Every row gives one point. Each copy is the shape, with its points in the same order, turned, moved and blurred by noise. Is it also mirrored, or only turned?

Shape (6 x 3):
[[ 0.41  0.12  0.14]
 [-0.15 -0.32  0.21]
 [-0.41  0.23  0.15]
 [-0.49 -0.33  0.02]
 [ 0.27  0.33 -0.03]
 [-0.45  0.00 -0.09]]
Copy 1 (6 x 3):
[[ 0.31 -0.16  0.33]
 [ 0.04 -0.18 -0.38]
 [-0.13  0.37 -0.11]
 [-0.29 -0.07 -0.51]
 [ 0.07  0.01  0.43]
 [-0.38  0.10 -0.23]]
Copy 1 is: mirrored
Copy 2 (6 x 3):
[[ 0.33 -0.44  0.03]
 [-0.14 -0.08  0.47]
 [ 0.11  0.40  0.20]
 [-0.44  0.13  0.43]
 [ 0.32 -0.16 -0.15]
 [-0.21  0.33  0.22]]
Copy 2 is: only turned
Copy 3 (6 x 3):
[[-0.31  0.22 -0.10]
 [-0.01 -0.26  0.32]
 [ 0.44 -0.03 -0.03]
 [ 0.28 -0.54  0.28]
 [-0.08  0.19 -0.36]
 [ 0.35 -0.38 -0.08]]
Copy 3 is: mirrored

Shape (7 x 4):
[[-0.18 -0.29 -0.20  0.12]
 [ 0.41  0.12  0.01 -0.34]
 [ 0.07  0.28  0.18  0.08]
 [-0.38 -0.33  0.15 -0.01]
 [ 0.18  0.31 -0.36 -0.52]
 [-0.27 -0.40 -0.10  0.11]
 [ 0.07  0.32  0.24  0.19]]
Copy 1 (7 x 4):
[[-0.07 -0.29 -0.25 -0.08]
 [-0.34  0.53 -0.01 -0.04]
 [-0.16  0.09  0.25  0.25]
 [ 0.00 -0.34  0.06 -0.29]
 [-0.80  0.37 -0.04 -0.15]
 [ 0.02 -0.27 -0.25 -0.24]
 [-0.03  0.05  0.27  0.31]]
Copy 1 is: only turned
Copy 2 (7 x 4):
[[-0.42 -0.20 -0.08  0.29]
 [-0.32  0.11  0.19 -0.56]
 [ 0.10  0.24  0.04 -0.08]
 [-0.23 -0.25  0.29  0.35]
 [-0.64  0.38  0.16 -0.38]
 [-0.39 -0.32 -0.03  0.32]
 [ 0.23  0.19  0.10 -0.05]]
Copy 2 is: only turned
Copy 3 (7 x 4):
[[ 0.09 -0.22 -0.36 -0.12]
 [ 0.28 -0.44  0.48 -0.18]
 [-0.05 -0.01  0.31  0.02]
 [-0.28 -0.35 -0.29 -0.12]
 [ 0.37 -0.22  0.42 -0.60]
 [-0.01 -0.28 -0.43 -0.12]
 [-0.15  0.08  0.33  0.12]]
Copy 3 is: only turned
Copy 4 (7 x 4):
[[ 0.10 -0.27  0.04 -0.25]
 [-0.02  0.37 -0.63 -0.15]
 [-0.20  0.32 -0.13  0.09]
 [-0.14 -0.11  0.19 -0.47]
 [-0.27 -0.01 -0.84 -0.10]
 [-0.02 -0.20  0.10 -0.38]
 [-0.21  0.36  0.00  0.20]]
Copy 4 is: only turned

Shape (11 x 8):
[[ 0.39  0.12 -0.46  0.46 -0.21  0.05  0.22 -0.04]
 [ 0.61 -0.33  0.27 -0.14  0.06  0.35 -0.01 -0.35]
 [ 0.06 -0.33  0.19  0.15  0.03 -0.05 -0.06 -0.28]
 [-0.15  0.21 -0.51 -0.21 -0.01 -0.09  0.15  0.31]
 [ 0.03 -0.06 -0.51 -0.01 -0.31 -0.14  0.02 -0.47]
 [ 0.12  0.12  0.29 -0.20 -0.21 -0.05 -0.42  0.10]
 [ 0.14 -0.24 -0.58 -0.01 -0.06  0.19 -0.29  0.24]
 [ 0.52  0.21  0.23 -0.15  0.24 -0.30 -0.13  0.33]
 [ 0.16 -0.08 -0.14  0.17  0.26  0.20 -0.11  0.13]
 [ 0.03  0.50 -0.29  0.45  0.52 -0.19  0.23 -0.38]
 [-0.26 -0.23 -0.02 -0.26  0.51 -0.12 -0.33  0.09]]
Copy 1 (11 x 8):
[[ 0.40  0.13  0.10  0.25 -0.57 -0.02  0.29  0.03]
 [ 0.63 -0.14  0.38  0.41  0.14  0.32 -0.40 -0.17]
 [ 0.06 -0.06  0.19  0.06 -0.05  0.07 -0.37 -0.36]
 [-0.12 -0.23 -0.03 -0.04 -0.28  0.31  0.33  0.46]
 [ 0.10  0.35  0.06  0.04 -0.40  0.59  0.11 -0.13]
 [ 0.36 -0.07 -0.29 -0.16  0.01  0.27 -0.45  0.13]
 [ 0.05 -0.35 -0.21  0.35 -0.55  0.39 -0.06  0.16]
 [ 0.52 -0.41 -0.27 -0.05  0.32 -0.01  0.12 -0.05]
 [ 0.14 -0.32 -0.02  0.42 -0.16  0.02 -0.05  0.04]
 [-0.17  0.38 -0.04  0.36  0.22 -0.15  0.55 -0.14]
 [-0.37 -0.52 -0.21  0.12  0.22  0.33 -0.17  0.03]]
Copy 1 is: only turned
Copy 2 (11 x 8):
[[ 0.22 -0.27 -0.07 -0.02  0.26 -0.39  0.66 -0.28]
 [ 0.33 -0.65 -0.24 -0.02  0.63  0.26  0.00  0.31]
 [-0.11 -0.49  0.07  0.12  0.17  0.10  0.11  0.25]
 [ 0.04  0.23  0.04 -0.24 -0.08 -0.37 -0.02 -0.39]
 [-0.11 -0.51 -0.01 -0.12 -0.03 -0.01  0.25 -0.56]
 [ 0.36 -0.08  0.28  0.35  0.18  0.17 -0.17  0.00]
 [ 0.28 -0.34 -0.31  0.12 -0.11 -0.52 -0.12 -0.22]
 [ 0.46 -0.01  0.52 -0.09  0.54 -0.20 -0.08  0.15]
 [ 0.09 -0.19 -0.15  0.12  0.34 -0.41  0.02  0.09]
 [-0.52 -0.10  0.22 -0.01  0.72 -0.44  0.38 -0.29]
 [-0.28 -0.18  0.13  0.06  0.22 -0.22 -0.61  0.14]]
Copy 2 is: only turned
Copy 3 (11 x 8):
[[ 0.20 -0.46 -0.01 -0.08  0.12 -0.55  0.17 -0.14]
 [ 0.25 -0.11  0.10  0.07  0.47  0.49  0.00  0.29]
 [-0.08 -0.07  0.01  0.07  0.18  0.21 -0.16 -0.19]
 [-0.29  0.10 -0.21 -0.45 -0.26 -0.44  0.23  0.05]
 [ 0.08 -0.23 -0.04 -0.50  0.08 -0.03  0.13 -0.55]
 [ 0.08  0.34  0.26 -0.26 -0.12  0.02 -0.40  0.16]
 [-0.07 -0.44 -0.29 -0.52 -0.02 -0.21 -0.20  0.21]
 [-0.22  0.40  0.29 -0.08  0.32 -0.36 -0.06  0.41]
 [-0.08 -0.10 -0.29  0.01  0.14 -0.16 -0.08  0.27]
 [ 0.04  0.22 -0.52  0.12  0.49 -0.59  0.15 -0.46]
 [-0.54  0.35 -0.36 -0.24  0.13  0.11 -0.29  0.15]]
Copy 3 is: only turned

Shape (15 x 9):
[[-0.10 -0.41 -0.49 -0.01 -0.04  0.06 -0.38 -0.04  0.22]
 [ 0.06 -0.11  0.09 -0.37 -0.39 -0.42 -0.39  0.02  0.22]
 [-0.37 -0.13 -0.36  0.14 -0.06 -0.39 -0.50  0.30 -0.34]
 [-0.33 -0.15 -0.54 -0.06  0.20 -0.11  0.39  0.58  0.14]
 [ 0.25  0.30 -0.34  0.28  0.58 -0.19  0.04  0.50 -0.23]
 [-0.02  0.39 -0.14  0.20 -0.15  0.04  0.09  0.04  0.22]
 [-0.10  0.33  0.06  0.37 -0.14  0.36  0.19 -0.29 -0.11]
 [-0.10 -0.12  0.00 -0.04 -0.26 -0.50  0.29 -0.17 -0.17]
 [-0.56  0.14  0.37 -0.40 -0.26 -0.32  0.05  0.18  0.20]
 [-0.15 -0.15  0.39  0.27  0.00  0.01  0.35 -0.17 -0.27]
 [ 0.31 -0.10 -0.22 -0.33 -0.12  0.18 -0.20  0.21 -0.47]
 [ 0.16  0.17  0.01  0.24  0.01  0.44 -0.28 -0.05  0.42]
 [ 0.11  0.03 -0.13  0.28  0.13  0.11 -0.39 -0.11  0.29]
 [-0.32 -0.18  0.08  0.23 -0.10 -0.48  0.27  0.59  0.17]
 [ 0.26 -0.30 -0.24  0.42  0.35 -0.09  0.06  0.23  0.14]]
Copy 1 (15 x 9):
[[ 0.63 -0.49  0.06  0.13 -0.07 -0.20  0.27  0.06 -0.15]
 [ 0.04 -0.27  0.17 -0.09 -0.37 -0.46 -0.13 -0.32 -0.46]
 [ 0.14 -0.20  0.48  0.16  0.10 -0.31  0.55  0.25 -0.52]
 [ 0.57 -0.01  0.67 -0.15 -0.07 -0.10  0.03  0.56  0.18]
 [ 0.02 -0.03  0.40 -0.26  0.64  0.26 -0.04  0.49 -0.18]
 [ 0.00  0.03 -0.07 -0.09 -0.24 -0.08 -0.14  0.43 -0.03]
 [-0.17  0.31 -0.31  0.11 -0.15  0.14  0.14  0.31  0.23]
 [ 0.25  0.48  0.15  0.11 -0.12 -0.50  0.01 -0.03 -0.22]
 [-0.23 -0.06  0.59 -0.03 -0.53 -0.52 -0.13 -0.05  0.06]
 [-0.05  0.53  0.08  0.35 -0.01  0.03  0.11 -0.16  0.15]
 [ 0.21  0.02  0.10 -0.59  0.03  0.09  0.48 -0.23 -0.20]
 [ 0.02 -0.37 -0.33  0.04 -0.10  0.30 -0.13  0.04  0.07]
 [ 0.10 -0.38 -0.18  0.23  0.07  0.07 -0.04  0.11 -0.14]
 [ 0.20  0.18  0.81  0.30 -0.30 -0.05 -0.20  0.34 -0.24]
 [ 0.50 -0.04  0.21  0.23  0.32  0.34 -0.14  0.23 -0.16]]
Copy 1 is: only turned
Copy 2 (15 x 9):
[[ 0.00 -0.06  0.35  0.24  0.41 -0.25  0.18  0.26  0.52]
 [ 0.43 -0.08  0.46  0.16 -0.25 -0.19  0.23  0.23 -0.11]
 [-0.27  0.14  0.44  0.14  0.39 -0.21  0.21  0.19 -0.33]
 [-0.53  0.19 -0.12  0.37  0.00 -0.59  0.40 -0.41  0.29]
 [-0.10  0.60 -0.51  0.41  0.32 -0.06  0.39 -0.06 -0.18]
 [-0.05  0.00 -0.09  0.36 -0.25  0.32  0.23 -0.06  0.20]
 [-0.29 -0.21 -0.16  0.13 -0.09  0.53 -0.22  0.10  0.29]
 [ 0.12 -0.38 -0.02 -0.16 -0.10 -0.08  0.24 -0.30 -0.20]
 [-0.06  0.01  0.42  0.14 -0.61 -0.31 -0.21 -0.36 -0.11]
 [-0.14 -0.38 -0.28  0.03  0.05  0.05 -0.38 -0.06 -0.09]
 [ 0.01  0.27 -0.11 -0.40  0.01 -0.13  0.16  0.45  0.09]
 [ 0.13  0.06 -0.04  0.61 -0.07  0.31 -0.06  0.39  0.52]
 [ 0.17  0.05  0.05  0.53  0.35  0.21  0.04  0.22  0.29]
 [-0.24 -0.22 -0.12  0.57 -0.17 -0.49  0.28 -0.23 -0.32]
 [ 0.05 -0.01 -0.43  0.54  0.43 -0.21  0.26  0.07  0.22]]
Copy 2 is: mirrored

Shape (18 x 12):
[[ 0.09 -0.12  0.62 -0.37 -0.58 -0.08  0.03  0.17 -0.06  0.04 -0.23 -0.17]
 [ 0.12  0.22 -0.31  0.03 -0.60  0.08  0.49 -0.08 -0.09 -0.02  0.19  0.08]
 [ 0.31  0.04 -0.01 -0.07 -0.01  0.10  0.17  0.02 -0.08  0.18  0.31 -0.13]
 [ 0.11 -0.30  0.03  0.08  0.28  0.10  0.47  0.02  0.02 -0.02 -0.32  0.22]
 [ 0.07  0.32  0.19 -0.43  0.33 -0.60 -0.06 -0.24  0.11  0.28  0.43 -0.12]
 [ 0.01  0.40  0.10 -0.02  0.25 -0.25  0.73 -0.12 -0.18 -0.12 -0.17  0.14]
 [ 0.15  0.40  0.30 -0.24  0.19  0.16  0.26 -0.10 -0.28 -0.56 -0.11 -0.09]
 [-0.11  0.15  0.16  0.13  0.26 -0.17 -0.31  0.31  0.62  0.00  0.37  0.12]
 [-0.10 -0.10 -0.53 -0.43  0.22 -0.36 -0.01  0.01 -0.26  0.06  0.09  0.23]
 [ 0.07 -0.11  0.48  0.08 -0.25 -0.18  0.28  0.07 -0.55  0.09  0.18  0.20]
 [-0.39 -0.05 -0.11 -0.08  0.12  0.05  0.24  0.06  0.33 -0.50  0.26  0.16]
 [ 0.26  0.21 -0.05 -0.07  0.05 -0.40 -0.08 -0.40 -0.52  0.03 -0.12  0.11]
 [-0.43  0.25  0.13  0.11  0.68  0.02  0.33  0.37 -0.45 -0.34 -0.54  0.43]
 [ 0.49  0.15 -0.43  0.15 -0.47  0.12  0.20  0.17 -0.39 -0.33  0.17 -0.35]
 [ 0.04  0.06 -0.27 -0.27 -0.22 -0.11  0.23  0.17  0.05 -0.24  0.18 -0.04]
 [-0.53 -0.20 -0.10 -0.07  0.05  0.45 -0.01 -0.19 -0.13  0.11 -0.12  0.21]
 [ 0.21  0.20 -0.23 -0.29  0.75  0.39 -0.32 -0.10 -0.07  0.02  0.09  0.50]
 [ 0.34  0.17 -0.25 -0.15  0.47 -0.14  0.33  0.02 -0.41 -0.03 -0.03 -0.09]]
Copy 1 (18 x 12):
[[ 0.60  0.55  0.13  0.26 -0.04  0.15  0.19 -0.02 -0.24 -0.18  0.30 -0.05]
 [-0.02  0.21 -0.49 -0.34  0.08  0.51  0.24 -0.01 -0.11  0.00 -0.05  0.07]
 [-0.02  0.06 -0.41 -0.09 -0.13 -0.01 -0.12  0.09  0.15  0.06  0.25 -0.01]
 [-0.06  0.00  0.37 -0.32 -0.01  0.01 -0.19  0.01 -0.21  0.32  0.14  0.32]
 [ 0.13  0.14 -0.26 -0.04  0.17 -0.31 -0.35 -0.51  0.71 -0.19  0.20 -0.10]
 [ 0.02  0.29  0.14 -0.57  0.11 -0.10 -0.10 -0.13  0.28  0.03 -0.26  0.49]
 [ 0.41  0.21  0.09 -0.15 -0.19  0.22 -0.42  0.18  0.24 -0.07 -0.47  0.30]
 [-0.32 -0.06  0.00  0.16  0.16 -0.33 -0.43 -0.11  0.05 -0.51  0.11 -0.40]
 [ 0.08 -0.08 -0.27 -0.24  0.09 -0.01 -0.35 -0.67 -0.01  0.42 -0.13 -0.15]
 [ 0.16  0.54  0.03 -0.17 -0.26 -0.19  0.35 -0.01  0.05  0.23 -0.03 -0.14]
 [-0.34  0.23  0.11 -0.13  0.16  0.27 -0.68 -0.14 -0.14 -0.09 -0.25 -0.22]
 [ 0.35 -0.17 -0.03 -0.10 -0.11  0.02  0.24 -0.38  0.45  0.23 -0.26  0.13]
 [ 0.24  0.05  0.52 -0.47  0.06 -0.52 -0.43 -0.01 -0.39  0.19 -0.71  0.26]
 [-0.02 -0.04 -0.63 -0.05 -0.51  0.51  0.12 -0.03 -0.17 -0.07 -0.22  0.33]
 [ 0.00  0.19 -0.33 -0.19 -0.03  0.33 -0.30 -0.32 -0.19 -0.12 -0.02 -0.05]
 [ 0.11 -0.04 -0.02  0.09  0.50 -0.03 -0.25  0.15 -0.24  0.58 -0.15 -0.20]
 [ 0.28 -0.65  0.02 -0.35  0.01 -0.17 -0.67  0.17  0.26  0.26 -0.06 -0.35]
 [ 0.19 -0.18 -0.28 -0.40 -0.22 -0.14 -0.33 -0.18  0.16  0.22 -0.15  0.47]]
Copy 1 is: only turned
Copy 2 (18 x 12):
[[ 0.53  0.27  0.26 -0.35  0.10  0.10  0.09 -0.09  0.13  0.31  0.24  0.07]
 [-0.18 -0.19 -0.09 -0.23 -0.17  0.31 -0.05  0.50 -0.10  0.07  0.41 -0.19]
 [ 0.16  0.12 -0.30 -0.06 -0.19  0.06  0.27  0.36  0.00 -0.06 -0.09 -0.31]
 [ 0.12 -0.14 -0.39 -0.15  0.12 -0.13 -0.43  0.01 -0.05  0.03 -0.41 -0.05]
 [ 0.21 -0.24 -0.05 -0.03  0.12  0.21  0.76  0.35  0.63  0.01 -0.47 -0.35]
 [ 0.08 -0.73 -0.06 -0.21 -0.01  0.01 -0.05  0.29 -0.16  0.38 -0.42 -0.25]
 [ 0.43 -0.53  0.21 -0.15 -0.41 -0.37  0.06  0.20 -0.10 -0.02 -0.21 -0.08]
 [-0.40  0.16 -0.26 -0.36 -0.20 -0.29  0.46 -0.05  0.61 -0.13 -0.37 -0.03]
 [-0.13 -0.37 -0.03  0.11  0.21  0.49  0.12  0.03  0.13 -0.56 -0.36 -0.17]
 [ 0.29  0.06 -0.15  0.02 -0.15  0.29  0.17  0.14 -0.20  0.34 -0.19  0.36]
 [-0.24 -0.46 -0.18 -0.34 -0.40  0.06 -0.15 -0.16  0.44 -0.24 -0.17 -0.09]
 [ 0.20 -0.38  0.06  0.33  0.29  0.07  0.36  0.42 -0.09 -0.08 -0.19  0.13]
 [-0.11 -0.54  0.24 -0.06 -0.12 -0.19 -0.29 -0.30 -0.42  0.07 -0.98  0.13]
 [-0.02 -0.20 -0.20 -0.05 -0.22 -0.07  0.23  0.26 -0.58 -0.26  0.61 -0.23]
 [-0.08 -0.24 -0.13 -0.34 -0.14  0.20  0.14  0.09  0.06 -0.25  0.12 -0.20]
 [-0.15  0.16  0.13  0.32 -0.16  0.13 -0.53  0.02  0.27 -0.14 -0.26 -0.03]
 [ 0.03 -0.03  0.01  0.07 -0.14 -0.27 -0.06  0.47  0.22 -0.76 -0.81 -0.10]
 [ 0.24 -0.40 -0.26  0.06  0.01  0.01  0.19  0.23 -0.31 -0.24 -0.46 -0.35]]
Copy 2 is: mirrored
Copy 3 (18 x 12):
[[-0.39 -0.35  0.23  0.24  0.36 -0.09 -0.22 -0.17  0.31  0.05 -0.04  0.29]
 [ 0.19 -0.45  0.17 -0.09 -0.16  0.19  0.15 -0.30  0.38  0.38  0.53 -0.17]
 [-0.07 -0.02  0.37 -0.24 -0.21  0.07  0.01 -0.23  0.32 -0.20  0.32 -0.11]
 [ 0.04 -0.07  0.42  0.13 -0.30 -0.43  0.01 -0.02  0.37  0.16 -0.04 -0.60]
 [ 0.30 -0.03  0.54 -0.20 -0.09  0.17 -0.20  0.17 -0.36 -0.53  0.25  0.10]
 [ 0.20 -0.01  0.51  0.16  0.02 -0.25  0.00  0.34  0.03  0.25  0.59 -0.52]
 [-0.22 -0.03  0.09 -0.12  0.15 -0.28  0.36  0.53  0.27  0.00  0.40 -0.19]
 [ 0.05  0.08  0.09 -0.57 -0.36 -0.44 -0.34 -0.27 -0.37 -0.01  0.05  0.12]
 [ 0.74 -0.19  0.03  0.07 -0.22 -0.16  0.02 -0.06  0.13 -0.47  0.06 -0.32]
 [-0.08  0.14  0.45  0.42  0.19 -0.11  0.28 -0.40  0.08  0.06  0.22 -0.05]
 [ 0.14 -0.39 -0.02 -0.21 -0.56 -0.59  0.24 -0.02 -0.10  0.15  0.31 -0.11]
 [ 0.35  0.08  0.18  0.10  0.23  0.34  0.19  0.19  0.05 -0.14  0.00 -0.35]
 [ 0.31  0.46 -0.11  0.39 -0.07 -0.85 -0.01  0.44  0.14  0.27  0.29 -0.50]
 [-0.09 -0.30 -0.22 -0.26  0.13  0.24  0.28 -0.50  0.56 -0.04  0.56 -0.49]
 [ 0.22 -0.49  0.02 -0.18 -0.11 -0.22  0.05 -0.16  0.23 -0.09  0.37 -0.15]
 [ 0.20 -0.02 -0.07  0.32 -0.69 -0.15  0.11  0.07  0.37  0.18 -0.13  0.06]
 [ 0.57  0.49  0.17 -0.60 -0.40 -0.33  0.15  0.34  0.45 -0.22 -0.13 -0.15]
 [ 0.28  0.16  0.24 -0.08 -0.02 -0.06  0.05  0.18  0.35 -0.38  0.43 -0.68]]
Copy 3 is: mirrored
Copy 4 (18 x 12):
[[-0.07 -0.01  0.29  0.36  0.41  0.04 -0.19 -0.26 -0.58 -0.40 -0.50 -0.15]
 [ 0.00 -0.51 -0.18 -0.02 -0.13  0.12 -0.64  0.04 -0.18 -0.39 -0.08 -0.14]
 [-0.03 -0.11  0.07  0.00  0.25  0.01 -0.34  0.07 -0.17 -0.08  0.32 -0.19]
 [-0.06 -0.19 -0.09  0.03  0.29 -0.28  0.02 -0.07  0.34 -0.29 -0.07  0.28]
 [ 0.43 -0.21  0.52  0.27 -0.02 -0.10 -0.09 -0.48 -0.25  0.17  0.51 -0.27]
 [ 0.22 -0.65  0.23  0.15  0.13 -0.38 -0.39 -0.11  0.25  0.05 -0.21  0.29]
 [ 0.11 -0.10  0.34 -0.09  0.38 -0.05 -0.64 -0.27  0.10  0.29 -0.32  0.27]
 [ 0.15  0.14 -0.07  0.10 -0.23  0.11  0.33 -0.18 -0.40  0.45  0.23  0.14]
 [ 0.09 -0.09  0.30 -0.26 -0.33 -0.35 -0.08 -0.34  0.21 -0.41  0.25 -0.30]
 [ 0.01 -0.47  0.34 -0.14  0.36 -0.15 -0.18 -0.19 -0.52 -0.48 -0.05  0.28]
 [ 0.37  0.15 -0.21 -0.06 -0.28  0.03 -0.15 -0.24  0.03 -0.07 -0.11  0.34]
 [-0.04 -0.62  0.56 -0.27  0.24 -0.06 -0.14 -0.37  0.07 -0.19 -0.04 -0.30]
 [-0.11 -0.15  0.53 -0.20 -0.14 -0.50  0.08 -0.03  0.46  0.06 -0.47  0.79]
 [-0.15 -0.31 -0.10 -0.57  0.18 -0.05 -0.68  0.27 -0.24 -0.07 -0.21 -0.43]
 [ 0.14 -0.01 -0.07 -0.02 -0.23 -0.14 -0.41 -0.18 -0.12 -0.16 -0.09 -0.22]
 [-0.12  0.11  0.30 -0.09 -0.06  0.42  0.01  0.00  0.29 -0.53  0.03  0.36]
 [-0.52  0.13  0.32 -0.21 -0.08  0.07 -0.11 -0.51  0.44  0.23  0.56  0.18]
 [-0.03 -0.28  0.34 -0.17  0.17 -0.48 -0.35  0.03  0.41  0.08  0.23 -0.11]]
Copy 4 is: only turned
